Each row of a before or after table is a point. One or more steps were done to the points. Then noise was added and the rows were shuffled. The steps act on columns, c1 being the first. Write out the steps. A step turns or swaps two columns, mirrors them in a line or flattens them onto one, adds a multiple of one to another, or multiplies or shifts one. Angles are multiples of 10 degrees, from the lower column toward the higher: turns from -170 to 170, lines from 10 to 170 but not 90. Use the fewest steps. Two steps may share a column if one is a turn and the other turns, adds or multiplies; they go together, in the order done. Otherwise the lowest column goes first.

Before, 14 rows:
[[-0.25 -0.30  0.29]
 [ 0.23  0.27  0.31]
 [ 0.41 -0.51  0.26]
 [ 0.07 -0.17  0.10]
 [-0.24  0.58  0.03]
 [-0.44  0.65  0.40]
 [-0.37  0.61  0.22]
 [ 0.05  0.42  0.04]
 [ 0.33  0.31  0.81]
 [-0.19 -0.34  0.31]
 [-0.21 -0.41  0.06]
 [ 0.06 -0.60  0.19]
 [ 0.60 -0.21  0.23]
 [ 0.03 -0.60  0.01]]
After, 14 rows:
[[-0.03 -0.61 -0.03]
 [ 0.12  0.59  0.39]
 [ 0.16  0.63  0.16]
 [-0.11 -0.18  0.03]
 [-0.63 -0.20 -0.20]
 [-0.09  0.41  0.00]
 [-0.80  0.32  0.41]
 [-0.07 -0.36  0.35]
 [-0.49 -0.52 -0.05]
 [ 0.14 -0.41  0.15]
 [ 0.01 -0.28  0.38]
 [-0.16 -0.60  0.13]
 [-0.37  0.31  0.09]
 [ 0.10  0.65  0.61]]
Steps: mirror c1 and c3 in the line at 110 degrees

Before:
[[ 0.11  0.50  0.65 -0.03]
 [-0.54  0.27 -0.35 -0.11]
 [ 0.32  0.09 -0.31  0.24]
 [ 0.21 -0.03 -0.13  0.17]
 [ 0.61  0.32 -0.40 -0.31]
 [ 0.28  0.45 -0.42  0.52]
 [ 0.59  0.04 -0.36 -0.16]
 [ 0.58 -0.55 -0.07  0.04]]
After, 8 rows:
[[ 0.51  0.06 -0.03  0.66]
 [ 0.51 -0.47 -0.31 -0.41]
 [ 0.08  0.61 -0.11 -0.35]
 [-0.33 -0.75  0.07 -0.07]
 [ 0.19 -0.27  0.22 -0.30]
 [ 0.05 -0.20  0.16 -0.14]
 [ 0.23 -0.54 -0.15 -0.35]
 [ 0.51 -0.12  0.52 -0.41]]
Steps: turn c1 and c2 by -70 degrees; swap c3 and c4

Before:
[[ 0.15 -0.13 -0.39 -0.25  0.01  0.01 -0.14  0.16]
 [ 0.32  0.17 -0.32  0.20 -0.13 -0.33  0.08  0.11]
 [-0.43  0.16 -0.15  0.10 -0.11  0.38 -0.12 -0.41]
 [-0.64  0.07 -0.13  0.23  0.34  0.30 -0.70 -0.48]
 [ 0.17  0.02  0.20  0.01  0.06  0.14 -0.30 -0.28]
 [ 0.32 -0.35 -0.01 -0.05 -0.13 -0.44  0.21 -0.35]
 [ 0.23  0.23  0.06 -0.53  0.25 -0.41 -0.01 -0.07]
 [-0.51  0.09  0.06 -0.24 -0.14  0.01 -0.99 -0.16]]
After, 8 rows:
[[-0.04  0.16 -0.46  0.15 -0.14  0.39 -0.09 -1.23]
 [ 0.07  0.24  0.22 -0.52  0.29 -0.39 -0.01 -0.23]
 [ 0.40 -0.12 -0.10 -0.48 -0.02  0.00 -0.16  0.44]
 [-0.21  0.09 -0.64  0.36  0.37  0.28 -0.72 -1.43]
 [ 0.13 -0.35  0.28 -0.12 -0.11 -0.43  0.20 -1.05]
 [-0.08  0.00  0.24  0.09  0.07  0.12 -0.28 -0.81]
 [ 0.45  0.15  0.15  0.00 -0.13 -0.31  0.08  0.33]
 [-0.31  0.09 -0.41 -0.07 -0.17  0.04 -1.02 -0.46]]
Steps: turn c1 and c3 by 60 degrees; add -0.5 times c1 to c4; multiply c8 by 3

Before:
[[ 0.09 -0.14 -0.77 -0.02  0.75  0.11  0.43  0.06 -0.26]
 [-0.18  0.06 -0.21  0.52 -0.26  0.51 -0.57  0.29  0.08]
 [-0.09 -0.29 -0.77 -0.21  0.81  0.45  0.36 -0.38 -0.66]
 [ 0.20 -0.14 -0.04  0.19 -0.19  0.46  0.23 -0.32  0.24]
 [-0.13  0.38 -0.85 -0.23  0.88  0.46  0.46 -0.13 -0.06]
 [-0.02 -0.03  0.06  0.19 -0.14 -0.11 -0.71 -0.10  0.38]
 [ 0.18  0.04 -0.40 -0.07 -0.89 -0.15 -0.16  0.28  0.17]
 [ 0.35  0.51  0.00  0.00 -0.18  0.21  0.07 -0.36 -0.44]
 [-0.10 -0.15 -0.29 -0.50  0.71  0.59  0.15  0.24 -0.19]
 [-0.56  0.10  0.06  0.16 -0.61  0.00 -0.22 -0.06  0.15]
 [-0.06  0.03  0.14  0.39 -0.29 -0.14  0.03  0.37  0.05]]
After (11 x 9):
[[ 0.22 -0.16 -0.30 -0.50  0.77  0.57  0.14  0.23  0.05]
 [ 0.25  0.10  0.05  0.17 -0.33  0.01 -0.21 -0.05 -0.52]
 [-0.30 -0.14 -0.04  0.19 -0.30  0.45  0.23 -0.31 -0.01]
 [ 0.01  0.05  0.15  0.37 -0.24 -0.13  0.02  0.38 -0.09]
 [ 0.14  0.38 -0.84 -0.21  0.95  0.46  0.47 -0.14 -0.06]
 [ 0.04  0.08 -0.22  0.51 -0.17  0.49 -0.57  0.28 -0.21]
 [ 0.12  0.52  0.01  0.00 -0.36  0.22  0.05 -0.36  0.56]
 [ 0.13 -0.14 -0.76 -0.03  0.69  0.12  0.45  0.04  0.24]
 [-0.28 -0.01  0.06  0.19 -0.14 -0.11 -0.72 -0.11 -0.28]
 [-0.25  0.02 -0.38 -0.07 -0.97 -0.13 -0.16  0.27  0.05]
 [ 0.55 -0.29 -0.78 -0.21  0.87  0.46  0.36 -0.37  0.36]]
Steps: add -0.5 times c1 to c5; turn c1 and c9 by 130 degrees

Before (11 x 12):
[[ 0.02 -0.50  0.26 -0.28  0.44 -0.51 -0.03 -0.32  0.13 -0.42  0.56  0.25]
 [ 0.15 -0.22 -0.22  0.84 -0.24  0.39  0.08  0.29 -0.50 -0.11  0.09  0.22]
 [-0.25 -0.20 -0.12 -0.06 -0.74 -0.48  0.18  0.59 -0.17  0.16 -0.33  0.55]
 [ 0.44  0.45  0.06  0.29  0.28  0.48  0.29 -0.33  0.17 -0.48 -0.12 -0.03]
 [-0.29  0.06  0.28 -0.02  0.11 -0.52  0.18 -0.17 -0.32  0.01 -0.33  0.20]
 [ 0.04 -0.45  0.14 -0.15 -0.46  0.06 -0.49 -0.44 -0.75 -0.28  0.55 -0.32]
 [ 0.29  0.33 -0.12  0.66  0.02  0.39  0.09 -0.61  0.21 -0.03  0.22  0.05]
 [-0.08 -0.26 -0.63 -0.01  0.34  0.44  0.16 -0.51 -0.36 -0.38 -0.02 -0.39]
 [ 0.51  0.54 -0.80 -0.15 -0.82 -0.17  0.45 -0.50 -0.83 -0.32  0.24  0.33]
 [-0.24  0.52 -0.24  0.69  0.37  0.19 -0.40  0.00  0.00 -0.27  0.39 -0.42]
 [ 0.51 -0.38 -0.61  0.83 -0.28 -0.23  0.14  0.62 -0.13  0.05  0.09 -0.20]]
After:
[[ 0.00  0.40 -0.46  0.06  0.10 -0.12 -0.34 -0.50  0.53  0.15  0.43 -0.05]
 [-0.27  0.64  0.18  0.09  0.16 -0.33 -0.54 -0.32 -0.28  0.03 -0.67 -0.05]
 [ 0.53 -0.24 -0.07 -0.51  0.03 -0.35 -0.40 -0.60 -0.16  0.20  0.29  0.13]
 [ 0.61  0.26 -0.42 -0.78 -0.12  0.00 -0.37  0.65  0.22 -0.27 -0.26  0.03]
 [ 0.76  0.21 -0.14 -0.43 -0.09 -0.22 -0.44  0.29  0.15 -0.07  0.32 -0.51]
 [-0.34 -0.20 -0.58 -0.43 -0.33 -0.19 -0.06 -0.46  0.27  0.58 -0.24 -0.86]
 [ 0.72 -0.22 -0.16 -0.02  0.13 -0.42 -0.91  0.02  0.31  0.52  0.07  0.29]
 [-0.16  0.53  0.09  0.02 -0.18 -0.54 -0.99 -0.45  0.74 -0.08 -0.11 -0.35]
 [ 0.04  0.07 -0.08  0.24 -0.30  0.45 -0.34  0.58 -0.29 -0.26 -0.35 -0.50]
 [ 0.10 -0.07  0.22  0.26  0.03  0.49 -0.32 -0.17  0.08  0.04 -0.36 -0.39]
 [ 0.12 -0.05  0.04 -0.51  0.13 -0.06 -0.21 -0.30 -0.08  0.66  0.51  0.16]]
Steps: turn c1 and c4 by -110 degrees; turn c2 and c10 by 140 degrees; multiply c3 by 0.7; multiply c5 by 0.4; turn c6 and c11 by 110 degrees; shift c7 by -0.50; turn c9 and c12 by 130 degrees

Before (13 x 18):
[[-0.36  0.14  0.04 -0.11  0.00  0.23 -0.16 -0.43  0.27  0.17  0.24  0.54
   0.25 -0.01  0.16 -0.09  0.00  0.02]
 [-0.31  0.03 -0.29 -0.26  0.21  0.33  0.00 -0.45 -0.15  0.33 -0.47  0.20
  -0.13 -0.26  0.10 -0.04 -0.38 -0.06]
 [-0.26 -0.15  0.09 -0.04  0.18 -0.14 -0.71 -0.25  0.18  0.07 -0.17  0.07
   0.03  0.09  0.02 -0.13 -0.08 -1.29]
 [-0.23 -0.10  0.12 -0.07  0.03  0.22 -1.15 -0.25 -0.05  0.00 -0.43 -0.09
   0.26  0.23  0.16  0.10 -0.16  0.18]
 [ 0.81  0.27 -0.20  0.02  0.22  0.23 -0.46 -0.13  0.03  0.12  1.75  0.17
  -0.16  0.24 -0.77 -0.12  0.08 -0.04]
 [-0.13 -0.03 -0.04  0.15  0.00  0.20 -0.16 -0.29  0.18  0.65 -0.35 -0.21
   0.10  0.21  0.26 -0.11 -0.18 -0.02]
 [ 0.78 -0.03  0.18 -0.16 -0.02  0.20 -0.23 -0.22 -0.11  0.00  0.05 -0.19
   1.44  0.08 -0.10  0.02 -0.22  0.13]
 [-0.10  0.79  0.15 -0.01  0.03  0.10 -0.02 -0.23  0.00  0.58 -0.06 -0.09
   0.05  0.12 -0.59  0.70 -0.24  0.16]
 [-0.22  0.43  0.10  0.01 -0.38 -0.03 -0.25 -0.42 -0.10  0.43 -0.32  0.13
  -0.15  0.20  0.20 -0.02 -0.57 -0.32]
 [-0.45 -0.17 -1.29  0.14 -0.28 -0.11  0.09 -0.32 -0.01 -0.01 -0.38 -0.20
  -0.15 -0.10 -0.22 -0.13 -0.09  0.12]
 [-0.28 -0.20  0.26 -0.04 -0.15  0.20 -0.34 -0.12  0.12  0.08  0.18  0.05
   0.07 -0.51 -0.05  0.27 -0.26 -0.09]
 [-0.37  0.19  0.13  0.03 -0.12  0.30 -0.02 -0.15  0.16  0.12 -0.42  0.05
  -0.03  0.05 -0.42 -0.20 -0.37 -0.22]
 [ 0.28  0.55  0.11  0.25  0.22 -0.03  0.07 -0.47  0.19 -0.03  0.13 -0.11
   0.02 -0.20 -0.16  0.03 -0.19 -0.03]]
After, 13 rows:
[[-0.15 -0.03 -0.02 -0.09  0.40  0.20 -0.15 -0.32  0.18  0.64 -0.35 -0.22
   0.04  0.23  0.27 -0.11  0.09 -0.01]
 [ 0.82  0.28 -0.19 -0.10 -0.45  0.23 -0.46 -0.14  0.04  0.13  1.76  0.15
  -1.10  0.23 -0.78 -0.11  0.17 -0.05]
 [-0.27 -0.15  0.10  0.05 -0.06 -0.15 -0.73 -0.26  0.18  0.07 -0.16  0.06
   0.37  0.09  0.03 -0.11  0.19 -1.29]
 [-0.46 -0.16 -1.29 -0.20  0.54 -0.11  0.07 -0.31  0.00 -0.01 -0.36 -0.22
   0.74 -0.10 -0.21 -0.14 -0.22  0.13]
 [-0.22 -0.10  0.12  0.19  0.29  0.23 -1.15 -0.24 -0.07  0.00 -0.43 -0.09
   0.14  0.23  0.16  0.10  0.11  0.18]
 [-0.32  0.04 -0.28  0.17  0.55  0.33 -0.01 -0.47 -0.14  0.33 -0.46  0.20
   0.72 -0.28  0.09 -0.02  0.38 -0.07]
 [ 0.79 -0.02  0.19  0.86  0.49  0.20 -0.21 -0.22 -0.12 -0.01  0.06 -0.22
  -2.33  0.08 -0.11  0.00  0.09  0.14]
 [-0.22  0.45  0.12 -0.08  1.71 -0.01 -0.24 -0.41 -0.09  0.45 -0.33  0.11
   0.47  0.22  0.20 -0.02 -0.06 -0.31]
 [-0.36  0.18  0.12 -0.05  0.95  0.28 -0.02 -0.16  0.17  0.12 -0.42  0.05
   0.57  0.04 -0.42 -0.20  0.10 -0.22]
 [-0.28 -0.20  0.26  0.09  0.73  0.18 -0.35 -0.12  0.12  0.08  0.18  0.05
   0.39 -0.50 -0.05  0.27 -0.01 -0.10]
 [-0.37  0.14  0.03  0.21 -0.01  0.24 -0.16 -0.42  0.29  0.18  0.26  0.54
   0.39  0.01  0.17 -0.09 -0.02  0.01]
 [ 0.26  0.54  0.13 -0.19  0.13 -0.03  0.07 -0.45  0.19 -0.04  0.15 -0.13
  -0.56 -0.21 -0.16  0.04  0.29 -0.03]
 [-0.10  0.79  0.15  0.02  0.49  0.09 -0.01 -0.24 -0.02  0.58 -0.07 -0.08
   0.11  0.11 -0.60  0.69  0.15  0.16]]
Steps: turn c4 and c13 by -150 degrees; add -1.5 times c1 to c13; turn c5 and c17 by 120 degrees; multiply c5 by 2.5
